Each row of a before or after table is a point. One or more steps were done to the points. Then noise was added and the rows were shuffled. The steps act on how far a point lies along the listed directions, d1 being the first. Name the steps. A step turns or swaps two directions, mirrors them in a line or flattens them onto one, adds a multiple of one to another, or multiplies one. Angles are multiples of 10 degrees, from the lower direction toward the higher: turns from -170 to 170, lines from 10 to 170 but not 90. Use the fewest steps. Two steps may share a direction if one is a turn and the other turns, adds or multiplies; they go together, in the order done. Otherwise the lowest direction goes first.

Directions:
(1): [ 30 -50]
(2): [-50 -30]
Before (11 x 2)
[[-39  15]
 [-24  18]
 [-42 -17]
 [ 63 -10]
 [-64  17]
 [-20  24]
 [ 48  28]
 [ 55 -25]
 [ 78 -52]
 [ -8  17]
 [-72  -9]]
After (11 x 2)
[[ 47  48]
 [-14 -66]
 [-23 -35]
 [-21   1]
 [-30 -11]
 [ 73  59]
 [-16  64]
 [-28 -15]
 [ 29  58]
 [  2 -46]
 [-40 -60]]
Steps: turn d1 and d2 by -70 degrees

Directions:
(1): [ 35  21  70 -19]
(2): [ 16 -70   1 -41]
(3): [ 71  14 -39   3]
(4): [-17  36 -22 -69]
Before (13 x 4)
[[-43 -45  36  77]
 [-16 -39  26  63]
 [ 17  -2 -79 -93]
 [-22  18 -92 -15]
 [  5  12  -9 -30]
 [ 13  -3  24  83]
 [ 10  24 -69 -61]
 [  2 -14 -66 -56]
 [-15 -23   6 -29]
 [ 37 -25 -98 -38]
 [-41 -13  17  54]
 [ -1  12  27  -9]
 [-14  15 -19 -47]]
After (13 x 4)
[[ 27 -43  22  52]
 [-12   0  -8  -8]
 [ -8  25  -8 -37]
 [-31 -43   4  36]
 [  2  68  34 -73]
 [ -3  53  25 -66]
 [ 14  45  82 -44]
 [-10  29  39 -50]
 [ 12  26 -10 -26]
 [-34  34  63 -53]
 [-39 -62   7  70]
 [  4   6 -35   3]
 [-15 -41  11  50]]
Steps: mirror d1 and d3 in the line at 60 degrees; flatten d2 and d4 onto the line at 100 degrees

Directions:
(1): [ 28 -10 -20 -50 -10 -78  68  -1  29]
(2): [  4 -31  75  79 -12 -40  29   1  -3]
(3): [-40 -67  21 -26  35  57  49 -12  34]
(4): [ 54  27  24 -14 -31  47  47 -59 -46]
(5): [ -13  -19  -37   29   -8  -20  -26 -102   34]
(6): [15 72 45 -2 30 11 -2 -8 82]
Before (11 x 9)
[[-24  -3 -25   2  14 -38 -44 -15   6]
 [  9 -35  20  35 -11 -32  20 -11 -11]
 [ -9 -27   1  11  -4 -28  30  -8 -19]
 [ 24  17 -37 -17  -9 -14   7 -17 -24]
 [-41 -13  12   1  18  37   0  60  -7]
 [-41 -26  20  -4  20  69   7  30  -5]
 [ 22  33 -21 -20   0 -16   1 -28  32]
 [-40 -23  -2 -35  48  21  33  68  24]
 [-24 -58  17  27  -9   4  28 -19 -31]
 [  4  36  -2  -3   2 -23 -39  -7  14]
 [-36 -16  -5 -16  17  52   5  31  25]]
After (11 x 9)
[[  18   36    6   38  -26  -63  -54   28  -43]
 [  10    1    1   53  -27  -11  -36  -16  -36]
 [ -51  -96    7  -29   30   30   80   16   43]
 [ -42  -57   -8  -49   20   -4   68   19   44]
 [ -77 -116  -11  -30   58   13   85  -22   72]
 [ -33   -3   10  -59   44   74   29  -12   46]
 [ -16   20   -7  -15   21   25   -7  -27   16]
 [ -49  -87   21  -66   39   48  104   13   48]
 [ -11   18  -16   11   16  -27  -66   34  -28]
 [   7   43    6   -7   20   29  -22  -14   37]
 [  24   36  -38   19  -22  -14  -33  -20  -50]]
Steps: turn d1 and d5 by 110 degrees; swap d2 and d6; multiply d3 by 2.5

Directions:
(1): [  38  -20   48   12   -1  -39    0   15   55   19  -12 -105]
(2): [-40  59   6  42 -22  44  46  15 -60 -22 -26 -64]
Before (11 x 12)
[[  47  -25   29  -18   16  -47  -19   -4   58   10   -8  -34]
 [  23  -23   11  -12    8  -19    0    6   32   12   -3   -9]
 [ -18   -3  -26  -28   -5   16  -27  -15  -12   -6    6   68]
 [  50  -35   46   -6    4  -56   -1   16   66   34    3 -110]
 [  -6   -3   -9    3  -14   -6   11   -7    0    8   -2    6]
 [  -1   27   16   25   -8    3    7   28   -7   -2  -10  -48]
 [  23  -39   -3  -18   19  -28  -13    3   41   10   12   33]
 [   1   28   38    7   12    2   26   11  -14   -1  -16  -64]
 [  50  -21    4  -16   13  -37  -16   14   45    4    7   -3]
 [  20  -24   32   -7   -8  -45   -5   19   34    8  -24  -51]
 [ -19   40   14   28  -18    3   25   17  -34   -4  -17  -56]]
After (11 x 12)
[[-33  13 -60 -32   3  34   1 -22 -62  -9  24 120]
 [-27  34  -2  17 -14  11  15  12 -44  -9 -13  -7]
 [-17  34   2  -6  16  24  18  -4 -45  -8  -4  22]
 [ -3   5 -28 -30  12   5 -19 -23 -18 -21   1  81]
 [-18  33  -8  13  -4  18   0  21 -29 -11  -4  17]
 [-28   2 -22 -24 -10   6  -3   5 -31 -19 -12  70]
 [ -1  -3  -2   3 -15  -8   7  -3   2  12  -7  -7]
 [ 14 -30 -16 -14  12 -18  -5   5  29   9  18  33]
 [ 18 -21  30 -10 -12 -24 -24   5  44  11 -10 -45]
 [ 21   1 -28 -21  17  -6 -12   5   3  -9  12  55]
 [ -4 -10 -16 -15   5   3   3  -1  -3   2   5  41]]
Steps: multiply d1 by -1; multiply d2 by 0.7

Directions:
(1): [-59 -16  48  10  33  46  -4  77 -52  13  29  91 -20  20  21  -3 -10 -47]
(2): [ 64 -45 -24  10 -92   9  60  13 -32  32 -18  44  20  37 -47 -48  20 -24]
Before (8 x 18)
[[   1  -35   37    1  -49   24   42   46  -19   17    2   76   -2   31
     3  -24   15  -39]
 [  13   13  -12   35  -18   -8    5  -11    4  -10   -4    0   23    7
     6  -40    3  -16]
 [  64   10   -4    8    0  -19    3  -38   30    6   -7  -45   -5   -9
     4   25   20   19]
 [  82  -11  -75  -19 -118  -41   62  -81   47    8  -72  -75   15    2
   -48  -40   41   32]
 [  -7    0   19    9   -9  -16    3  -15   -3    0   16   26    7   15
    16   -2   -6  -18]
 [  12  -48   37    8  -43   38   52   69  -60   30   17  101  -17   34
    -4  -20   -7  -74]
 [-119   36   53   -6  121   33  -89   35    4  -42   63   -5  -37    8
    90   66  -49   14]
 [ -16  -35  -18  -18  -33   17   42   21  -30   12   10   43    7   46
     5  -35    4  -25]]
After (8 x 18)
[[  54   16   -1    7   12  -20   -6  -39   34    1   -4  -50   -7  -16
    10   32   17   22]
 [  61    3  -69  -22  -86  -43   42  -84   59   -4  -66  -91    8  -12
   -31  -25   35   40]
 [ -10  -40  -21  -15  -41   18   49   22  -32   16    9   48    9   50
    -1  -39    6  -27]
 [  26  -60   30    9  -65   38   67   71  -68   37   12  110  -11   45
   -16  -32   -2  -80]
 [  12   15   -9   34  -15   -8    3  -10    4  -12   -3    0   22    7
     8  -39    2  -15]
 [  -3   -2   18   11  -12  -16    4  -15   -5    0   15   30    9   16
    13   -3   -6  -17]
 [  10  -43   34    2  -63   23   49   47  -23   22    0   84    0   36
    -4  -31   18  -42]
 [-108   27   49   -4  103   33  -79   39   -2  -36   60    4  -32   14
    81   57  -44   10]]
Steps: add 0.3 times d1 to d2

Directions:
(1): [ 29  41  43 -61 -55 -48  26  33  16  49  72  13 -69  88  14 -38  55 -48
  -9  -2  17 -48  46 -17 -13 -30  19  -8  -9 -21 -41  57]
(2): [-49 120   1  36  -5   3  35  35   4  33 -58  16  13 -25  62 -57  31  40
 -44   9 -22  -7  26  29  17 -34 -64 -26 -19  25  80  35]
(3): [ 48   7  22 -39  90  -4  74  32 -88  16 -26  11  39  -5  47 -19   8 -16
 -16 -40  47 -25 -16 -24   9 -37  24  84  75 -24  12 -38]
(4): [  5 -50   9   6 -39 -74   7  29 -25 -20 -17   8 -48 -18  36 -47  97  79
  49  30   9  13  -9 -23   1  66  38  13 -45 -28  52 -75]
(5): [-31  62 -99  22 -46  12  -8 -29 -12  21  30  18 -13  29 -82   6  29   4
   1  37   0 -12 -26 -45  20  38   4  52 110 -44  57   7]
(6): [-18  54  34 -14  58 -85  57 -38  15  -6  23 -44 -16 -14   0 -29 -59 -48
  45  70 -40   2 -66 -67  30  44 -61 -10 -15   7 -23 -19]
Before (10 x 32)
[[  4  -4   7  10   6 -19   9  13 -18  -8 -27   5   0 -20  30 -21  16  30
   15  -2   0   5  -5 -12  -3   1  20   4 -11 -11  32 -31]
 [-22  68   4  -4 -31 -33  12   3  17  30  12 -16 -20  22   7 -31  17 -13
   -8  29 -11  -5  13 -11   9  -3 -19 -17   3   2  14  40]
 [  1  37  18 -11 -24  -6  15  48   1  24 -11  34 -10  18  34 -32  53   1
  -24 -25  10 -21  33  17 -10 -35  -2  11  -2   3   4  26]
 [ 40 -32  30 -11  28  36   8  19  -6 -10   4  -6  22  -1  24   4 -21 -21
  -15 -39  24  -3  21  32  -7 -41   6   6 -13  21 -37   9]
 [ -2 -21 -12   2   2   3 -25 -12  19  -2   6  -8   1   3 -25  16 -19 -12
   10  15 -12  15 -18  -7  -2  12   8 -10   5  -6  -6  -4]
 [-19  27  -2  -8  -4 -31  18  -4  -2  18   9  -6 -14  13   2 -12   5  -8
    0  16 -16 -11  -9 -13   2   0 -13  -7   7 -21  12  20]
 [ 10 -27   6  -4  21 -16   7  -5   4  -7   5  -5  -8  -5 -12  -4 -10 -13
   24  -4 -10   4 -13 -21   2  12  -2   4  -5 -14 -34  -8]
 [-36  10   9  12   7 -13   6   7  -7 -16 -59  -1   3 -31  28 -21  10  27
   11   2  -8  26   5  18   1   0 -16 -20 -50   4  32 -16]
 [ 27 -46   7 -16   5  -9  -8   7 -18 -11  -4  25   4   6  17   1  18  13
    3 -23  24 -15   9   0 -13  -4  34  14 -21 -27  -9 -16]
 [ 15 -32  37 -32 -11  -9 -13  17   6   8  36  -1 -15  30  -1  -2  -6 -34
    3 -20   5 -16  17   2 -14 -29   9 -12  -9   3 -41  12]]
After (10 x 32)
[[ -29   10   15   10  -29   -8  -10   10   25   11  -13   -5  -12    0
    26   -8   10   17  -14    3  -27    2   23   35  -12  -18  -19  -54
   -54    5    9   38]
 [ -72   77   10   46  -90   -7  -41    6   87   17  -20  -16  -26   -7
    23  -33   20   33  -23   37  -53   24   51   52   -3   -7  -60 -107
   -98   50   32   78]
 [  29   -9   25   -3   20    4   24   53  -51    6  -52   25   18  -14
    73  -32   46   40  -15  -48   28   -8   26   13  -14  -44   42   22
    -3  -13   41  -27]
 [  22   38  -45  -14   15   12   33  -19  -27   11   53   -1   -1   37
   -56    0   -8  -49    5   12   25  -23  -28  -49   22    7    3   73
   107  -32   -3    1]
 [ -19  -41  -26   -5  -78   -3  -74  -33   54   -6   83   -7  -49   47
   -92   31  -17  -37   31   28  -21    2   -4  -22  -12   29   10  -31
     2   -8  -44   21]
 [ -60  122   -4   27  -65  -26   10   31   50   36  -13   26  -30   11
    22  -58   51   15  -24   28  -38  -14   28   14    7  -12  -61  -37
   -31   21   42   57]
 [  34  -84   -2  -15    3   12  -21   -1   -7  -15   15    6   -6    8
   -27   25    1   -9   21  -37   14    5    5   -8  -17    4   40   18
     7  -24  -52  -12]
 [  14  -62   -4   -9    9    5  -37  -21   16  -16   14  -13    2    1
   -35   33  -32  -20   22    8   -6   22  -21  -10   -7   19   25   -7
    -1   -7  -30  -18]
 [ -41   50  -12   24    2   26   18   47  -41   10 -100   31   30  -33
    61  -39   57   60  -31  -33   15   14   39   46   -1  -41  -10    5
   -14   -2   90   -4]
 [  42  -61   -7  -31    4  -15   -6   -6  -28  -10   23   26   -5   26
   -13   12   19   -5   14  -19   35  -23   -5  -22  -11    9   55   40
    13  -48  -24  -22]]
Steps: turn d1 and d3 by -40 degrees; multiply d3 by 3; multiply d2 by 2.5; add 1.5 times d4 to d6; turn d5 and d6 by 140 degrees
